Every row gives one point. Each copy is the shape, with its points in the same order, turned, moved and blurred by noise. Say if it was mirrored as well.
(in the rows, 128 means zero)

Shape (7 x 2):
[[ 86 122]
 [174 119]
 [132 181]
 [157 120]
 [117 207]
 [165 125]
 [170 119]]
Copy 1, 7 rows:
[[106 107]
 [158 180]
 [179 106]
 [149 162]
 [186  74]
 [159 170]
 [157 176]]
Copy 1 is: mirrored
Copy 2, 7 rows:
[[131 170]
 [148  84]
 [ 79 114]
 [143  99]
 [ 53 125]
 [142  92]
 [148  90]]
Copy 2 is: mirrored
Copy 3, 7 rows:
[[107  91]
 [132 174]
 [175 119]
 [123 158]
 [199  99]
 [130 168]
 [126 172]]
Copy 3 is: mirrored

Shape (8 x 4):
[[151 145 154 159]
 [126 150 148 171]
 [120 110 115 154]
 [166  33 146 177]
 [143 138  97 125]
 [114 133  44 179]
 [158 133  92  87]
 [102 152 154 151]]
Copy 1:
[[112 143 116 181]
 [ 84 147 107 178]
 [ 88 108  98 138]
 [109  34 149 171]
 [126 132  76 131]
 [ 76 102  19 137]
 [160 136  86 106]
 [ 77 161 119 152]]
Copy 1 is: only turned
Copy 2:
[[141 158 145 159]
 [114 148 132 167]
 [129 121 103 138]
 [205  69 107 171]
 [138 150 110 101]
 [119 164  35 135]
 [153 152 119  65]
 [ 92 136 146 151]]
Copy 2 is: only turned
Copy 3 (8 x 4):
[[130 170 119 162]
 [146 158 137 169]
 [116 126 107 149]
 [ 39 149  69 159]
 [150 140 113 107]
 [173  78  77 151]
 [158 150 108  66]
 [137 138 165 164]]
Copy 3 is: mirrored
Copy 4, 8 rows:
[[136 128 156 174]
 [155 134 134 182]
 [137 101 102 160]
 [172  14 145 156]
 [ 92 122 118 150]
 [ 82  99  58 198]
 [ 75 113 123 120]
 [163 150 120 169]]
Copy 4 is: mirrored

Shape:
[[112 131 141 149 128 133]
 [112 135 104 136 113 121]
 [112 145 138 117 118 134]
 [112 107 133 115 121 117]
 [128 128 131 120 116 146]
 [107 122 116 128 154 145]
 [249 138 114 113 113 111]
 [113 131 118 114 109 147]
 [111 144 127 113 144 120]]
Copy 1, 9 rows:
[[128  99 143 144 143 109]
 [116 125 128 128 145  87]
 [139 124 151 126 133 108]
 [126 105 121 111 124 115]
 [130 128 135 139 118 117]
 [106 118 137 130 152 136]
 [195 176  43 173 126 112]
 [117 136 142 128 120 108]
 [136 125 141 114 157 120]]
Copy 1 is: only turned
Copy 2, 9 rows:
[[121 147 141 150 139 125]
 [120 133 123 116 125 114]
 [137 151 151 125 118 128]
 [142 115 147 138 125 109]
 [145 136 137 125 125 143]
 [120 127 154 117 159 130]
 [116  78  98 137  54 213]
 [150 137 136 108 130 128]
 [113 134 163 121 117 125]]
Copy 2 is: mirrored
Copy 3, 9 rows:
[[127 135 127 158 155 138]
 [102 154 125 130 141 144]
 [137 151 111 132 147 129]
 [118 114 113 122 146 133]
 [142 139 124 129 133 143]
 [128 134 149 122 171 142]
 [134 139 181 124  35  82]
 [133 148 118 117 140 151]
 [125 146 126 122 162 114]]
Copy 3 is: mirrored
Copy 4, 9 rows:
[[128 128 140 138 146 124]
 [ 99 125 123 119 132 114]
 [109 134 149 128 122 137]
 [116 102 143 139 115 111]
 [124 136 131 135 109 129]
 [125 104 113 133 130 148]
 [178 160 133  45  61  81]
 [103 135 125 139 109 129]
 [110 108 144 112 126 145]]
Copy 4 is: only turned
